Each row of a before or after table is a point. The points were changed in one or more steps. Then noise was added and the rows were shuffled. The steps act on how far a point lies along the listed directions, d1 being the first. Write out the steps. A step turns or swaps two directions, mirrors them in a line or flattens them onto one, adds a multiple of one to another, or multiplies one. Angles are multiples of 10 degrees, from the lower direction toward the higher: turns from -170 to 170, lines from 10 to 170 but not 90. Use the fewest steps. Two steps may share a direction if one is a turn and the other turns, adds or multiplies; they go together, in the order done. Otherwise the lowest direction goes first.

Directions:
(1): [ 51 -49  -1]
(2): [-10  -9 -70]
(3): [-48 -51  13]
Before, 12 rows:
[[-90  23   9]
 [ -1 -27  31]
 [ 60  34 -64]
 [ 55  36 -56]
 [ 12  32  83]
 [-15 -16  43]
 [ 27 -24  42]
 [ 51 -63  10]
 [ 86  10  -8]
 [ 37   6  -8]
 [ -1  80  -3]
 [-10  18  21]]
After, 12 rows:
[[-38  55   7]
 [-15  24  18]
 [ -9  -7 -42]
 [  3 -21 -48]
 [ 17 -11  -3]
 [ 45 -61   5]
 [ 25 -35   2]
 [  1  28  89]
 [ 26 -29  40]
 [ 14  10  38]
 [ 19 -15  29]
 [-42  55  -4]]
Steps: flatten d1 and d3 onto the line at 10 degrees

Directions:
(1): [ 52 -20 -30   3  72  28]
(2): [ 12  68  20  61  25 -24]
(3): [ 34  51 -65 -32 -32  -9]
(4): [ -6 -31 -25   0  20 -90]
(5): [-20  37  33 -71  45 -11]
(6): [ 75 -12  53 -16 -27 -21]
Before:
[[-45 -13  13 -27  22  -9]
 [-10  78 -31 -22 -54  23]
 [ 21  -7   6 -14   5 -18]
 [-73  46  15  -7 -36 -28]
 [  0  -3  40  16   1  -2]
 [ 22   6  18  -1  26 -21]
 [-34  40  21  15   4  76]
 [ 17  23  24 -28  21   0]
 [ 18  44  30 -18 -39  36]
 [ 25 -37  26   4 -10  53]
 [ -5  -8  14 -23   1   0]
 [ -2  -7  25  -6  32  -3]]
After (12 x 6):
[[  7  -4  20 -12 -68  32]
 [  5 -10  20 -10  -5 -22]
 [-15  24  13 -21 -22 -20]
 [  5  -1   1 -28   0  -1]
 [ -5  19  41 -23   6  -7]
 [ 29  30  -5  -7 -13  -6]
 [ 52  18  22 -10  27  58]
 [ 55  31 -85 -18  96  26]
 [-15  57  -7   0   1  77]
 [-22  16 -31 -44  13 -10]
 [ -3  13  34  -1  -6 -32]
 [ 30  -9  -1  18  87  73]]
Steps: multiply d1 by 1.6; turn d1 and d3 by -150 degrees

Directions:
(1): [ -2 -92  41 -13  12  47  17  22]
(2): [-62  57  52 -37   6  42  -5  23]
(3): [-14  16 -18  88   2  36  37  45]
(4): [ 58  22   3   0  85  26 -37  17]
(5): [ 69  29  -1 -39 -45  34  53  17]
Before (13 x 8):
[[  7  -9  -4   9  -4 -11   4  -6]
 [ -1 -11 -13  11   9 -27  -6  -7]
 [ 20 -17  -7  -6   6 -15 -10  -8]
 [ 15 -15   1  11   3 -11  -5  16]
 [-11 -23 -11   9   5 -12 -36 -17]
 [-26  19  35 -27  13   1 -15   1]
 [ -4 -21  -2   3 -13  -8  -2 -11]
 [ -4 -23 -11 -21  -8 -10  -3 -12]
 [ 16   6 -16  10  -4 -23 -19  -7]
 [-95  47  30 -27 -52 -11  14  -9]
 [  9  -3 -19  -7   8 -20  -9 -16]
 [ 13 -16  -6  -8 -15 -21  -9 -14]
 [-19   8   6  -3   7   3 -15   1]]
After, 13 rows:
[[  1 -21 -11 -22 -10  -9  -1 -11]
 [ 16 -14   2  11   3 -10  -4  16]
 [ 13  -6 -14   4   2 -20   1  -3]
 [ 14  -1 -19  -8   6 -18  -6 -15]
 [-18  23  35 -31   9   5 -10   3]
 [ 14 -15  -7  -9 -16 -21  -8 -14]
 [ 20 -16  -7  -6   5 -14 -10  -8]
 [  9  -9  -5   7  -5 -10   5  -6]
 [-76  55  29 -36 -59  -1  25  -3]
 [  5 -18  -2  -1 -16  -5   2  -9]
 [ -8  14   7  -9   3   9  -9   4]
 [ 20   8 -15   9  -6 -21 -17  -6]
 [ 15 -13 -11  -4  -6   1 -20 -10]]
Steps: flatten d4 and d5 onto the line at 170 degrees

Directions:
(1): [ 62  28  28 -12 -39  61 -13  44 -43   2 -59]
(2): [ 32  19  10 -42 -27 -89 -59  37  32 -26  -1]
(3): [  2 -28 -20  75  45 -28 -52  -5 -36 -28 -62]
(4): [-14 -91  -2 -47 -27   4 -28   5 -70 -12  33]
Before:
[[ 17  -4  -4 -81 -45  33  22  17   9  19  23]
 [-34 -36 -25  -2  25 -23  15 -41  -4   1  79]
 [  4 -19  19  46   6  95   6   1 -61 -13 -56]
 [-29  10   8 -23 -23 -19  18   9  20   5  46]
 [  0  45  -2  44  17  12  26  -4  33  -2 -23]
 [-39 -14 -36  61  70 -52  14 -15  50   0 -13]
 [  3 -12   6  -7  -7  43 -12  17 -46 -13 -21]
 [ 18 -30   7  11   0  20 -10  26 -32   5  -2]]
After:
[[ -7 -25   6 -23  -8  13  21  11   2  19  53]
 [-39 -14  -2 -43  -7  18  27  -9   3   2  56]
 [  1  52   3  28   8  19  36  -2  39   4 -11]
 [-10 -14  -7  61  20 -34 -48  15 -34 -27 -43]
 [-29 -65 -55  35  48 -55 -42 -25  -9 -22 -19]
 [ 44 -26  -7  47  15  29 -45   9 -87 -21 -47]
 [-57  -5  20 -46 -19  77  91 -33  29  24  86]
 [ 55  44  17   0 -15  58  25  55   4  19 -69]]
Steps: turn d1 and d3 by -150 degrees; multiply d3 by 1.6

Directions:
(1): [-36 -17 -41   6  78  14  14  11 -72  22 -54 -53 -35 -25]
(2): [ 22  24  -1  -1  90 -13 -21  16  23  46  31 -12  95  19]
(3): [ 61  35 -26 -65  22 -54 -52 -48 -50 -21   0  32 -30   5]
Before, 13 rows:
[[-36 -34 -10  11  -6  29  25  14  -3   5 -18 -25 -19   2]
 [-26 -12  22  17 -23  20  10  20  37   0  11  -1  41   1]
 [ 13   4  18  -7 -12 -15  -8 -11  -4 -11  15  19 -24   6]
 [-13   5  19  28 -45  -1  16   3  43   1  14   4  15   4]
 [-26  -9 -10   0 -20  35  25   4 -18  13 -21 -31 -33 -34]
 [-47 -16 -16  35  22  25  26  28 -34   4 -35 -44 -32 -31]
 [ 16 -10   8   5 -11  19   1  -1 -14   6  10  -7  31  16]
 [-48 -18 -14  30  27  39  28  22  -4  14 -24 -28 -29 -24]
 [ 23  23   9 -21 -33  -9 -10 -26   9 -37  -5  23 -50   4]
 [-24 -15  14  23 -16  20  15  28   7  34 -17 -24   1  -9]
 [ 10   3 -37 -39   0  -5  -6 -21 -73 -30 -42  -8 -95 -28]
 [ -9 -21 -18 -19 -42  -4   5 -34 -47 -33 -48  -1 -94 -26]
 [ -7   0 -40  -9  67   3  -8 -19 -71  24 -36 -43 -15 -15]]
After (13 x 14):
[[-28 -30 -22  -3  12  17  16   6 -27   4 -26 -24 -30  -1]
 [-30  -6 -32   8  45  20   9   4 -37   8 -32 -22 -45 -26]
 [-21 -16  -1  14   5  13  10  23 -19  33 -30 -29 -10 -13]
 [ 30  20 -37 -37  51 -24 -36 -45 -68   9 -18 -10 -17  -6]
 [-42 -18   9  19   2  26  13  29  17   8  -7 -19  30  -7]
 [  8 -10 -10 -28 -58 -15  -7 -41 -34 -42 -33  19 -90 -18]
 [-10   0 -19 -18  -9  25  13  -5 -35   6 -25 -24 -44 -33]
 [-22   1 -31   4  38   1   2   6 -63  -5 -40 -34 -50 -30]
 [ 41  17 -22 -56 -34 -21 -24 -36 -50 -40 -18  22 -85 -15]
 [-30  -5  10  37 -25  11  27  15  29  11   1 -16   8  -4]
 [ 15  18  21  -6 -48   4   0 -17  33 -35   4  24 -35   7]
 [  7   1  25   3 -21  -6   0  -5   7 -10  19  19 -17   6]
 [ 13 -11   8   7  -4  22   6   2 -18   8   5 -13  31  16]]
Steps: turn d1 and d3 by 40 degrees

Directions:
(1): [ 47 -19 -16 -33  65   1 -42   2  32  23  12 -21 -24   6  16  68 -24  44
  54 -52]
(2): [-66  -3 -12  32  24 -16  20   2 -29  24  -9 -95  28 -21  59  27  20  28
 -36 -16]
(3): [ 14  44  20 -43 -37  21  14  31 -16  84  36  34  27  21  70 -15  -4  42
   7  21]
(4): [ 21  16  63  20 -11 -24  40   4  35  30 -30 -10  41 -25 -30  -4 -91  -1
 -26 -54]
(5): [ -8 -26 -85  24 -12  56  63   5 -53  25  -7  22 -27 -17 -25 -11 -42  24
  21 -34]
Before (9 x 20):
[[ -3  -1   1  11 -45  10  26  11 -15   9 -18   7  32  -9  -4 -12 -14  -8
  -16 -14]
 [ -1 -23 -27  -6  24  17  -1  -7  -4   9  17 -13  -8   1  21  11   8  23
   -3 -12]
 [ -3  -6  10  -9  10 -26 -60 -19   8 -48  -3 -20 -19  -3 -15  -6  49 -19
   10  27]
 [-14   7  41  -8  -6 -19 -44   6  26 -41 -13   1  11  23  -1 -10  46 -21
   -7  37]
 [ 23  20   2 -45   2   2 -24   2  -8  21  36  26 -19  34  21   6  16   8
   10   7]
 [ -9  16  54  -4   4 -27 -16  -9  23 -38 -13 -15   8  -1 -11  14   5 -26
  -23  -8]
 [ 22   5  22 -10 -22  -7   4  17  23 -16 -15  23  12   0 -48 -26 -28 -20
   -9 -30]
 [ 16   5  31 -11   1 -32 -47  -6  36 -32   1   9 -23  18   0  20  27 -16
   12   6]
 [ 32 -37 -64 -28  16  43  11   4 -20   6  16  38 -42  19  -1   5 -13  36
   56 -21]]
After, 9 rows:
[[  2 -24   3  27 -11 -21 -24 -29   5 -84 -31   4 -31 -24 -98 -36   6 -57
   -3  13]
 [ -6  -5   1  13 -11  14  33  -5  -2  15   1  -4  18  -9   4 -18 -20   8
  -33 -14]
 [  4 -10 -25 -22  -7  12 -17  14 -15  19  11 -11  16   8  39  28  29  21
   15  -7]
 [ 11 -10   4  -8 -14  10 -27   4  16 -58 -16  49 -15  23 -49 -27  21 -30
   20  23]
 [ 21  -1  30  15 -17 -28 -18 -12  34 -52 -17  32 -27   6 -48  -4  -6 -42
    1  -2]
 [ 13  -8   5 -23  31 -22 -53  11  33 -32   1 -25  -3  11 -10  24  27  -6
    9 -26]
 [-37  16  62  12 -18 -33  36  10   4  24 -11 -52  56  -6  53 -13  -8   9
  -52  -2]
 [ 24 -18  -7  -5  23   6 -22 -23  20 -70 -14  22 -42   3 -63  18  -1 -30
   24 -22]
 [ 13  63  56 -43 -47  -6  16  18 -13  67  39  40  27  33  44 -30 -12   6
  -23  17]]
Steps: swap d1 and d4; swap d2 and d5; multiply d3 by 2.5

Directions:
(1): [-29  28  23 -67   0 -13  73  51 -31 -25 -10  16  -6 -60  11 -39  51   7
 -48 -15  20 -11 -10 -23]
(2): [ 25   5 -26  -4 -26  56 -24   7 -23   5  30 -60  -1 -33  17  14  36  -9
  39 -50  34 -64 -68  29]
(3): [ 95  39  46  25 -51   2  14  14  20  38  21  30 -23   1 -27  17  -1 -14
 -27   7  53  37 -32 -33]
(4): [ 10  -6  28 -15   0   5  32 -67 -81 -19 -12  26  64   0 -38  44 -29 -21
   2   4 -34 -21 -49 -31]
(5): [-59  48   3 -14  12 -30   0  -6  -4  60  67  31 -47 -17 -29  39 -12  32
  24  54  -3 -47 -16  13]
Before:
[[-72   0 -29 -37  38  -2  19  20  -8 -10   0 -42  -1 -37  33 -17  27  11
   -8 -18 -12 -51   8  15]
 [-22  10  -8 -12   8   3  -1   9 -13   7   8   5 -16  -3  -9  -2   8  10
  -24  -7 -15  23  27   9]
 [-10  11  14 -22  17 -27  -2  31  40  14  10 -12 -41 -26  13 -28  16  30
   10  -1  16 -20  12  10]
 [ -3 -33   3 -17   7   4  33  15  -9 -42 -26 -29  40 -23  26 -38  29  -5
  -29 -38   6   2   6 -14]
 [  6 -16   9  26  23 -33 -38 -26  38  12 -26  17   3  57  12   0 -50  11
   18  35 -38  28  39   9]
 [-95  21 -45  30  46 -23 -64 -26  17  48  55 -18 -31  25 -17  30 -36  38
   62  46 -54 -44  35  53]
 [-59  11 -51   9  12   3 -86 -27  18  17  45 -61 -37  13  15   3   9  29
   60   5  -2 -71   6  46]
 [ -1  -2   0  13   5  14  12   0  -1   2  10  -1  -2  15  31  14   2  -4
  -15  -5  -2  -3  14   3]
 [ 10  15  30 -16   3 -15  23  32  12  14  -3  26 -15   9  -3 -30  -3   8
  -21  19  20  23  -2 -19]
 [ 13 -17 -11  -8   3  -9   1   2  -8 -16 -25  20   8  16  12 -13   3 -18
    6  -8  -8  12  13  -6]
 [-62 -26 -44  39  25 -13 -64 -41  21  26  19 -20 -15  46   6  40 -54  29
   66  19 -35 -39   4  49]
 [  1 -15   2  30  13 -24 -15 -40  -4  21  18  19   9  23 -30  52 -42  18
   10  22 -28   8 -11 -24]]
After:
[[-22  16  19 -26  23 -31   6  19  27  18  19  -3 -41 -28   3 -13   9  31
   13  16   9 -28  11   4]
 [-48 -52 -52  51  22  -9 -75 -18  58   4 -12 -39 -16  62  32   6 -43  22
   54  -3 -26   1  39  54]
 [ 23  -4 -16  20  -3  22 -62 -28   5  22  13 -38   1  20  24  28 -12   4
   63  -6  -9 -44 -36  37]
 [  9  -4 -11 -10  -3   1   4 -10 -30  -7  -5  17  13   4   1  10   0 -19
   19  -3  -8 -19 -22  -3]
 [-17  16 -12 -19  -3  13 -10  12 -18  12  15 -10 -19 -11  -3   3  21   5
  -11 -15  -2   1   4  18]
 [-51 -11 -65  53  37   5 -89  20  69  16  19 -64 -34  34  33 -24  -5  26
   45  -3 -27  -4  72  61]
 [ 47 -40 -24  41  -6  15 -42  -4  30  -3  -1 -45   6  17  14  14  -5   8
   15 -36  10  21 -10  -6]
 [-34 -10  21 -27  18 -14  48 -19 -42 -21   5   4  44 -27  -7   4   6   8
  -21  -4 -15 -26 -18 -29]
 [-12   4   6  15   5  13  13  -5 -12   7  18   6   1  13  27  15  -1  -3
  -16   2  -4 -11   9   0]
 [ 25  22  17 -19  -7  14  15  30 -10  24  20   0 -14 -11   2 -20  17   1
   -2  -1  37 -13 -40  -6]
 [-83  -5 -21 -33  44 -28  32  16   1 -15 -13 -16   1 -23  29 -23  11  17
  -25   5 -25 -23  36   4]
 [-77  -3 -33  19  34 -44 -70 -23  54   4   3 -11 -34  48  12 -24 -25  32
   19  45 -28  -1  76  18]]
Steps: multiply d2 by -1; mirror d4 and d5 in the line at 140 degrees
